Each wall is flat, endless, passes through zero and stands at right angles to its row. A trip goes straight from one point to another. Which walls does it cross, in order?

Walls:
(1): [ 27 -34  12]
(2): [-37  38  49]
(3): [36 -1 12]
(4): [  2  48 -26]
(5): [-35   9  -8]
(6): [-21   4  23]
(7): [23  7  4]
(8): [34 -9 36]
(9): [55 28 -3]
(10): [-36 -15  28]
(11): [ 29  -9 -29]
Trips:
[19 81 -3] to [-45  12 -41] -> 3, 7, 9, 6, 10
[-60 -46  18] to [ 2 49  3] -> 1, 4, 9, 7, 10, 3
[ 39  12 -18] to [48 34 -5] -> none
[-80  -6 -23] to [-64 -11 -36] -> none

Walls:
(1): [ 40 -23 -30  -8   5  39  -9  38  -6   5  17]
(2): [-28  24 -81  14  -7 -10  40  31 -35  -1   0]
(3): [ 18 -36  30 -40  27 -50   1  82  -5 -25  12]
(4): [ 15  33  23  42  13 -20 -22 -10   0  29 -16]
(5): [ -5  21 -10  55  44  18 -17   9  57  -7 -17]
(6): [ 51   5 -19 -17  27  13  54  -5 -21  16  11]
Trips:
[ 25  30  31 -33  17   3 -57   0 -49  12   9] to [  9 -26 -14 -10  11  -7 -28 -11 -64 -51 -62] -> 6, 4, 2
[ -5  40  34 -44 -11 -30 -13  19  -3 -16 -19] to [-34 -16  37  -7  -2  -7 -95  27 -16  -5 -22] -> 5

Walls:
(1): [-42 -48  26  23  11 -18  22 -65 -20  17  -5   1  31  17 -39  49 -14  34
   4  23  14   8 -22  11]
(2): [-48  -9  15 -80 -22 -34  -2  -6   9  40  23 -12   6 -12  -5  -1  -8 -59
  38  -6  37 -35   2  31]
(3): [ 40  -8 -60   6 -15 -56   8  -5   5 -14  24  24  14 -11  22  -8  12  35
  37 -52   6  -9 -17  11]
(4): [ 10  65 -29  -3  57 -13  59 -35 -20 -32  -1  26   2 -46  -8 -49 -35  56
  16 -18 -50  19 -26  -8]
(5): [-32 -20  -4 -48 -35   1  49  48  51  47  49  19 -32  10 -11 -13 -13  -7
  49 -10 -50 -15  -5  15]
(6): [  3 -24 -38 -31  74  47 -31  27 -14 -13  35  -3 -17  42   6  56  -9  20
  30 -22   9 -32   8  13]
(7): [ -5 -40  44  16  63   2  -2 -24  25 -44  -5  23  27  -7 -24  17  -4   8
   2 -12 -24 -60 -28  30]
(8): [-18  -8  47 -20   2  -7   4 -10   0 -46   6  -8 -40 -13 -21  54 -27  14
  75 -11 -34   3 -33  42]
(9): [ 20   0  -5  42  35  29  47   2 -34 -17  11  40  49  -1 -13 -71 -30 -15
 -23  27   4  80   9 -35]
Trips:
[-14  -9  71  10 -10 -21 -28  18 -41 -15 -11  11   6 -28 -20  11   0 -18
  12 -48 -31  10  -5   1] to [-36 -46   6 -30 -49 -18  30   6 -39  35  -5 -18 -33 -24  32  41   3 -32
 -35   4  -1  31 -51  -9] -> 5, 7
[ -9 -21 -22  16  -2 -40  14   3  -1  -7 -23  41  57  44 -16 -30  38 -49
 -17  23  19  34  95  29] to [-66 -13 -11  60 -18 -15 -14  -8  -2 -43  16  20  15 -28 -29  39  17  -1
 -34   7   8  -3 -64   6] -> 7, 2, 3, 8, 9
[ 17 -51 -26 -19 -49 -18 -50  23  44  36   3 -33  13  -8   2 -34  27 -25
 -25 -19   5 -12 -32  16] to [ 27 -35 -34  47  12 -10   0 -21  -5  21   9  37 -19 -15 -61 -10 -25  15
  38  -3  -5 -52  48  34] -> 7, 6, 1, 8, 4, 2

Walls:
(1): [ -3   4  24  21  13 -40   7  13 -28 -13  65 -45  17 -15  26 -52 -40   4
 -24  16  37   6 -12  -2 -54  16  41   6  26   7 -23  28  42  15  25 -18
 -36 -41  10 -50   3  12  36  -3  19  -8  49 -23]
(2): [ 22  40   9  26  21  12  16  28  40  34 -29 -32  28 -17  -2 -23  23 -11
 -19  39   2  -8 -12  18  71  17  -7  -5 -29  16  13  26  13 -16  -5 -14
  18  15  49 -14 -28  13  68  -3 -13   4 -21 -56]
(3): [ 47   9   3  50  -6  31 -52 -12 -50 -47 -30 -39  17 -42 -12 -14 -40 -29
  49  13  32  11   6  23  37   5  14 -38 -20  45 -13  16  -5 -30  -3 -23
  -2  19 -30  44  -6 -68 -20   5 -10  25 -11 -24]
(4): [-42  13 -16 -24   0   7   2   1  -3 -10  -9 -27  -2 -19  14 -37 -50  12
 -53  13 -16  -6   8  -7  51  11  60  17 -21  15  24  -5 -25 -15  -8   1
 -32 -18  47  22  12   1  -1 -15 -27 -24   6  42]
(5): [ 53  48   7  -2 -33 -43 -46 -37  -9  18  -8  31 -26 -61  15  -3 -24  -3
  27   5 -25  10   1  -4  26  -1 -46 -14  -9  14  32   6  10 -20  43 -11
  -2  42  16   5  -6   9  23  15 -27   1  19 -26]
(6): [ -8 -21  41  51  11  28  35  66  37  18  17  22  -9   9   5  -5  -8 -37
 -18   9   7  24  26  29   9 -39   6   1  -8   0  39   1 -35  72  18 -35
  25 -11 -25  -7   1  19 -44  26   8   4 -23  55]
Trips:
[ 15 -35 -15  36   7  38  64 -54  14 -35  -5 -31  16 -12 -26  17 -14  41
 -37 -17  -8  51  51 -12   3  34  37  45  38 -29  28   5 -46 -38   9 -20
  11 -12 -13  14 -49 -15 -41 -33  -4 -21   3  34] to [ 34 -28  21   1 -36 -25 -39 -54 -13  47 -15  47   6  10  66 -18  17  24
   9 -49 -13  51  -1  48 -68 -49 -37   7 -20 -49 -53 -18  11 -57 -16  19
 -42  -5  35 -13   5  29   9  16  21  -6  28   2] -> 3, 6, 4, 5, 1
[ -3 -15 -29  46 -14  -2  21  -2   0 -43   8   4  33  53 -26  24  -2  30
 -37  20  -7  11  24   7  -3  32  12  -8 -37  31 -20   4  26 -54 -40 -23
   7  15  19  27   9 -29  12   5  -2 -16 -37  -7] to [ 10  25 -20   0  18 -10   9  30   3 -22 -33  10  16  37  14 -16  -3  11
  27  22 -11  -4  42  -9 -20   7   3  -1 -17 -46  -6 -18  11 -30 -29 -14
 -39  22   4 -21 -12  51  12  16 -35 -19  39  14] -> 3, 1, 5
[-27  42  44  25  25  12  10 -16  38  39 -11  -3   4  12  -9  -1   6  43
  -8  29  51 -24  13   5  24 -42   2 -35  21  22  19  10  -4 -53   3 -26
  53  64  27 -18 -37 -14  -9   6   0 -14   9  -3] to [ 17   7 -20  34 -36  -4  11  47  11 -17 -55 -25 -17 -15   1  -6 -53  15
   7   8 -16  25  -9 -43 -21  61 -43  19  12  26  -4  20  26 -33   3 -33
 -10 -24 -33  -7 -24  38 -12   1  36 -52  25   7] -> 1, 6, 4
